Each row is a point. Any point is a mix of the corners, with weights that add up to 1. It lies inside the corners' shape when no weight is negative. Is each point inside? If not, which corners have a negative weight?
(in the rows, 128 means zero)

Corners:
(1): [136 194]
(2): [156 102]
(3): [ 50 115]
Points:
[ 91 120] -> inside
[110 111] -> inside
[165 147] -> outside (3)
[ 73 100] -> outside (1)
[ 87 102] -> outside (1)
[149 117] -> inside

Corners:
(1): [144 133 128 108  96 134 145 156]
(2): [112 154 119 122  88 110 157 118]
(3): [141 189 126 133 118 109  85 166]
(4): [157 150 120 105 138 207 157 113]
(5): [107  80  52 139  87 112 138 146]
(6): [104 146 136 101  97 115  69 147]
(7): [146 132 148 140 249 153 154 151]
(8): [160 137 116 132 149 124 133  63]
(9): [128  86  97 148 100 142 156 140]
Points:
[137 133 108 125 104 124 130 120] -> outside (7)
[128 133 109 121  95 121 106 135] -> outside (2, 7)
[140 125 110 142 152 142 147 131] -> outside (1, 6)
[131 129  86 125  52 143 148 158] -> outside (6, 7, 8)
[147 137 117 129 139 126 129  97] -> inside
[143 130 112 128 139 139 129 119] -> outside (2)
[143 120  98 124  97 134 145 139] -> outside (2, 6, 7)

Corners:
(1): [124  81  40 113  96 140 180 133 168 142 162 183]
(2): [115  99  84  94 132 117  57 155 161 171 150 192]
(3): [168 130 125 180  91 140 102 104   8  89  98  69]
(4): [193 149 121 177 172 108 110  70  33  49 108 106]
(5): [ 85  88 113 113 138  95 158 142 146 175 114 177]
(6): [156 106 118  99 136 109 165 147 146 209 205 145]
(7): [179  82 157 151 136 126  94  93  92  97 101  96]
(8): [ 73 140  80 150 136 151 107 115 205 169 166 106]
(9): [172 156 150 145 102 112  51  27  63 102 132  91]
(10): [161 146 148 148 128 146 167 150 218 156  60 142]
(11): [123 160 183 100  71 110 174 181 161  93 133  82]
(12): [157 157 209 209 119 117  73 110  77  72 130 123]
(13): [116 152 165  75 113 210 179 166 182 119  97 104]
Points:
[146 132 140 141 125  96  60  81  98 128 154 124] -> outside (1, 3, 10, 13)
[119 134 141 136 119 139 116 137 166 141 100 128] -> outside (1, 4, 6)
[130 152 145 138 118 118 120  92 113 107 150 108] -> outside (2, 3, 7, 10)
[145 117 117 158 144 128 122 116 118  99 120 151] -> outside (3, 6, 9, 11)
[146  95 115 137 141 111 103 119 158 176 151 164] -> outside (3, 4, 11, 13)
[127 122 124 143 120 134 116 116 130 142 126 131] -> outside (4, 11)

Corners:
(1): [109 149 124 122 125 140 123 115 167  55 118  94 239  91 126 167 130  71
 131 180]
(2): [106 191 112  77 133 110  72 140  92 161 135 211 102 126 145 143  88 145
 126  93]
(3): [166  83 101  56  19  98 142 189 159  91 137 120 202 106 153 115 105 135
 121 123]
(4): [120 109  54 153  55  95 204  50 107 102 151  90 170 158 184 122 179  61
 109 131]
(5): [163 100 152 123  97 113 191  85  68  97 155 154 201 132 157 137 189 129
 188  77]
(6): [ 99 166  94 123 149 154  78 117  81 112 125  95 145 156 136  85  96  46
 134 141]
(7): [153 209 143 123 163  87 127  72 147 151 122 109  88  82 121 128 124 138
 101  85]
(8): [202  93 203  69 120 127 153 171  79 112 245 181 142  61  66 110 160 212
 159 159]
(9): [ 64 219  81  91 148 123 159  73 161 153 119  60  95 102 102  96 144  76
  82 105]
(10): [145 138 117 113  76 152 142 177 122 133 146 138 109 110  70 149 110 158
 123 126]
(11): [108 221 120 134 133  88 173 133 100  64 148 111 154  74 154  87 122  84
  79 184]
(12): [151 147 159  99 107 124 155 152  81 151 191 201 173 173 172 106 153 183
 203 152]
(13): [123 231  82 148 147  73 148  75  82  49 150  97 118  61 113 125  99  85
 151 114]
(14): [139  84  56  64  93 146 160  96 178 134 102 107 173 111 130 133  97  94
 124  64]
(15): [119 143 103  95  53 169 138 116 149 100  97 110 154  96 111 116 168 114
 126 159]
(16): [209 154 101  90  81  65 173 189 159 138 209 160 133  55 114 101 184 107
  50  58]
(17): [ 96 114 104 108 150 128 128 131 191 171  88 111  78 101 123 150 151 131
 109 132]
(18): [187 118  76  64  93  64 139 168 136  50 133 186 215  96  50 118  84 120
  77  95]
(19): [171 177 173 103  51 122 192 100 157 102 101 125  87 166 190 161 106  93
 143 155]
(20): [147 165 178 128  56  91 170 142 106 143 143 136 124 103 172 109 143 104
 166 182]
(21): [ 87 151 233 117  84 169  64 241 237 191 145 198 109 140 170  94 129 113
 107 135]
Points:
[128 149 108 113  96 109 159 116 139 118 132 127 144 115 143 129 141 111
 122 126] -> outside (6, 8)
[147 180  88  92  79  88 160 120 125 114 127 137 130 103 125 117 115 118
 106 110] -> outside (1, 5, 6, 8, 17, 21)
[132 144 108 100  69 119 145 134 164 124 114 135 131 117 139 142 127  97
 115 107] -> outside (6, 7, 8, 11, 12)
[152 123 121 104 110 104 136 143 122 120 160 150 154 102 121 125 131 133
 134 115] -> outside (9, 11, 15, 19)
[133 153 117 105  90 117 145 135 131 110 139 129 140 113 135 121 124 106
 126 141] -> outside (5, 7)
[127 132 105 120 111 134 130 115 116 122 138 131 161 127 143 128 144 113
 149 101] -> outside (8, 9, 11, 18, 19, 20)
[126 158  99 105 101 117 154 105 127 107 117 113 143 118 128 130 114 104
 126 127] -> outside (8, 16, 21)
[141 150 136 106  91 128 140 128 122 128 147 138 141 118 137 128 136 121
 144 124] -> outside (11, 17, 18)

Corners:
(1): [139 171  83 168 151 102 118  74  92  99 174 136 162 173 125  78 137  55
 186 142]
(2): [183  82 143 118 156 158 168 171 160 183 192 111 176 164 146  48  77 148
 114 142]
(3): [ 71 117 141 102 201 151 143  96 166 155 142 111 181 211 125  72 183  55
 105  67]
(4): [203 178 150  81 185 127 129 142 153  92 172 114 104  86  84 100 159  64
  75 129]
(5): [ 56 145 132 128 178 115  49 193 116 112  77 166 145 113 142 171 195 107
 156 183]
(6): [128 185 149 170 109 129 113 112  86 138 161 126 168 113 177 157 133  55
  96 102]
(7): [100  87 200  70 131 194 138  86 143 118 111 139 121 142 130  94  84 182
  58 150]
(8): [124 164 110 195  83 155 197 132 107 169  83 192 106  75  84 198 153 120
 119 103]
(9): [ 90 181  96 152 118 120 131  93 160 133 117 122 139 200 146 155 100  88
 191 161]
(10): [147 133  95 186 154 127 125 151 187 203 139 150  58  88 136  91 108 127
 149 137]
(11): [116 174 124  80  79  82 158  62 128  83 131  97 163 129 212 146  83 180
 124 105]
(12): [190 119 107 108 174 123 148  83 130 132 190 117 119 165  92 131 134 175
  81  83]
(13): [197 108  74 180 100 159 176 100 167 110 127 170 127 168 150 117  76 142
 117 110]
(14): [202 123  99 199 118  98  69  75  97 104  74  84 167  61 106 217 114 134
 154 136]
(15): [ 55  77 148 104  79 133  94 163 177 133 110 124 147 115 152 161 120 107
 149  94]
(16): [ 94 182 178  61 128 122  98 195 128 139 111 160  92 226 107  54 197 141
  65 101]
(17): [ 92  91 162 133 118  65 135 184 184  69 180  83 124  68 136 178 199 119
  98 172]
(18): [ 72 124 211 111 130 128 192 133  89 157  75 146  73 114 146 206 203  93
 105 169]
(19): [138 145 136 171 106 191 188  62  99  81 106  85 101  93 168 168 186 120
 103  97]
(20): [161 202 203 171  91 189 195  63 151 103  44 183 118 198 152 135 132 173
 159  63]
(21): [115  83 132 153 139  70  68 174 119  94 138  89 153 107 148 140  74 126
 133 110]
Points:
[129 152 146 159 142 152 113 114 119 134  91 141 139 171 147 116 136 109
 138 121] -> outside (4, 8, 11, 12, 15, 17)
[107 160 137 143 125 118 129 139 134 115 120 140 125 136 146 138 152  95
 134 120] -> outside (2, 7, 12, 14)
[122 124 132 133 132 122 120 124 125 120 131 123 131 115 136 139 139 113
 106 121] -> outside (2, 9, 20)
[143 122 132 161 115 123 164  81 138 111 122 101 132 141 160 150 125 129
 153 112] -> outside (4, 5, 6, 7, 8, 16)
[130 123 142 141 131 138 133 129 146 124 116 132 125 139 127 131 133 127
 128 119] -> outside (6, 11)
[126 137 132 131 142 126 121 121 135 116 132 126 139 142 141 125 137 112
 128 130] -> outside (8)

Corners:
(1): [ 65 117 139 150  73 136 106  92 196 126 102  99 128 153  96 127 121 105
  78  92]
(2): [118 159 181  79 132  97 134 163 139  83 211 145 125  93 105 171  80 174
 170 130]
(3): [158 137  63 233 146 196 200  68 142 186 230 106 189 171 148 130 154 106
 164 152]
(4): [137 109 146 132 104  88 111  90  90 182 135  89 126 211 123 128 151  69
 158 109]
(5): [116 115  56 220 136 171 168  93 141 121 184  70 124 137 161 176 142  53
 187 169]
(6): [177 108 125  74 143  67  67 135 154  75  71 128 171  83  99 132 142 152
 143  96]
(7): [155 136 123 188  48 116 123  53 137 114 152 146  83 179 104  94 193  69
 141 113]
(8): [197 196 116  83 132 117 103 187 151 122 125 183 160 153 124 204 102 173
 136 149]
(9): [123 100 151 113 126 106  75  54 178 189  85 140  85 128  55 110  97 119
 107  84]
(10): [168 118 178  70 126  79 146 137 145 106 102 201  94 110 150 191 142 216
 115  81]
(11): [124 124 165 107 108 124  72 156 190 139 118 134 110 105 103 122 126 123
 105  85]
(12): [ 46  93  97 126  98 137  26  54 169 176 123  99 108 190 152  82 124  87
 162  88]
(13): [169 134 125  88 132  80 130 188 110 123 137 130  97  81  99 153  81 221
 157 170]
(14): [134 154 181  80 147  77 122 162 128 130  76 194 127  78 101 146 102 167
 179 166]
(15): [121 120 136 115 161 138  81 124 115  88 133 203 155  90  94 210 144 195
 163 132]
(16): [ 61 110  89 141  71 221 112 103 123 114 111  97 111 179 116  98 106  69
 143 122]
(17): [211  88  97  90  97 108 134 201  93 134 178 242 176 124  95 171 107 176
 169 186]
(18): [ 64  78  77 132 175 141 101 108 205 162 102  95  69 178 127 109 149  67
 113 170]
(19): [155 132  45 162 134 180 194  74 114 149 206 139 148 112 123 178 174  72
 114 170]
(20): [172 158  88  76 121 128 195 183  90 124 198 200 152 110  86 245 144 185
 168  88]
(21): [101 111 115 158 158  68  67 124 116 119  89 125  68 152 142 129  57 126
  91  90]
Points:
[118 120 117 128 117 135 111 120 137 126 125 135 115 137 119 139 118 121
 131 118] -> inside
[126 125 118 117 118 123 114 122 137 130 133 138 119 136 114 149 126 123
 141 127] -> outside (3)
[162 123 124 100 133 112 130 132 117 108 128 169 122 103 104 166 137 142
 155 167] -> outside (1, 3, 11, 12, 20, 21)
[127 110 114 123 120 113 100 118 134 141 132 140 123 148 120 136 120 122
 144 124] -> inside
[134 114  88 146 111 162 156 120 105 123 190 139 164 136 133 173 137 110
 153 122] -> outside (7, 8, 9, 13, 14, 18)
[119 126 117 135 125 131 122 108 143 130 136 121 119 135 120 146 131 114
 144 124] -> outside (17)
[117 120 122 124 119 122 101 121 152 132 124 132 120 142 117 140 120 128
 138 120] -> outside (19)

Corners:
(1): [116 143 145 146 134 110 118 122 160 155 136 123 133 110 124 135 122 120
 146 139]
(2): [120 128 107 152 138 104 152 139 168 103 144 140 130 116 138 128 158 139
 124 150]
(3): [112 121 173  81 121 168 121 130 133 105 122 133 130 107 114 148 131 121
 109 134]
(4): [106 139 129 146 144 114 119  96 131 140 137 119 137 102 139 135 143 141
 132 121]
(5): [149 120 156 154 143 111 127  55 151 155 140 130 122 181 147 131 150 125
 164 134]
(6): [105 110 113 148 150 136 131 130 144 135 124 124  98 129 159 129 143 131
 137 148]
(7): [119 137 131 143  71 119 124 110 119 135 150 106 122 116 125 127 137 144
 144 138]
(8): [112 131 143 134 146 125 139 103 149 140 131  98  94 128 128 123 128 162
 125 131]
(9): [106 137 130 149 160  98 134 130 149 118 162 134  73 170 143 147 175 119
 162 144]
(10): [107 123 121 161 141  94 158 126 137 147 147 127 134 131 141 107 130 163
 140 141]
(11): [152 164 126 141 113 111 152  83 120 158 123 128  97 116 115 127 142 139
 146 139]
(12): [104 132 122 111 132 120 147 122 130 130 176 128 133 104 116 118 124 110
  48 122]
(13): [175 127 128 128 117 183 118 120 153 134 112 128 138 116 142 137 152 121
 127  77]
(14): [ 93 119 104 126 142 122 148 135 123 117 117 106 128 112 134 147 121 113
 108 139]
(15): [129 122 142 147 118 131 115 124 131 113 123 123 133 127 136 122 119 133
 117 139]
(16): [118 115 132 146 145 152 123 118 137 128 122 141 109 180 132 102 192 120
 144 123]
(17): [149 127 119  95 109 117 111 124 140 136 137 117 137  94 112 144 124 147
 123 118]
(18): [107 124  88 133 126 138 148 138 140 135 106 144 139 116 147 149 124 131
  83 128]
(19): [119 118 152 144 135 158 105 109 157 120 149 125 137 102 104 145 115 141
 140 128]
(20): [119 148 113 107 147 115 148 129 151 132 141 138 118 175 158 102 124 115
 127 153]
(21): [122 116 120 155   7 118 125 117 129 120 119 129 131 120 122  65 126 147
 138  81]
Points:
[117 120 131 139 123 130 127 116 140 126 138 123 124 122 128 126 140 140
 125 122] -> outside (1, 11, 20)
[118 134 119 143 128 118 152 112 135 137 122 130 112 138 143 124 150 139
 138 136] -> outside (1, 12, 15, 17, 19)
[126 126 133 139 119 124 119 119 146 127 136 133 137 130 133 129 142 138
 143 126] -> outside (6, 8, 11, 12, 14)
[121 128 127 137 130 128 135 120 144 128 132 127 123 124 132 129 139 135
 125 132] -> inside
[117 132 126 133 133 125 132 125 143 130 134 129 120 120 130 130 136 131
 125 131] -> outside (5, 7)
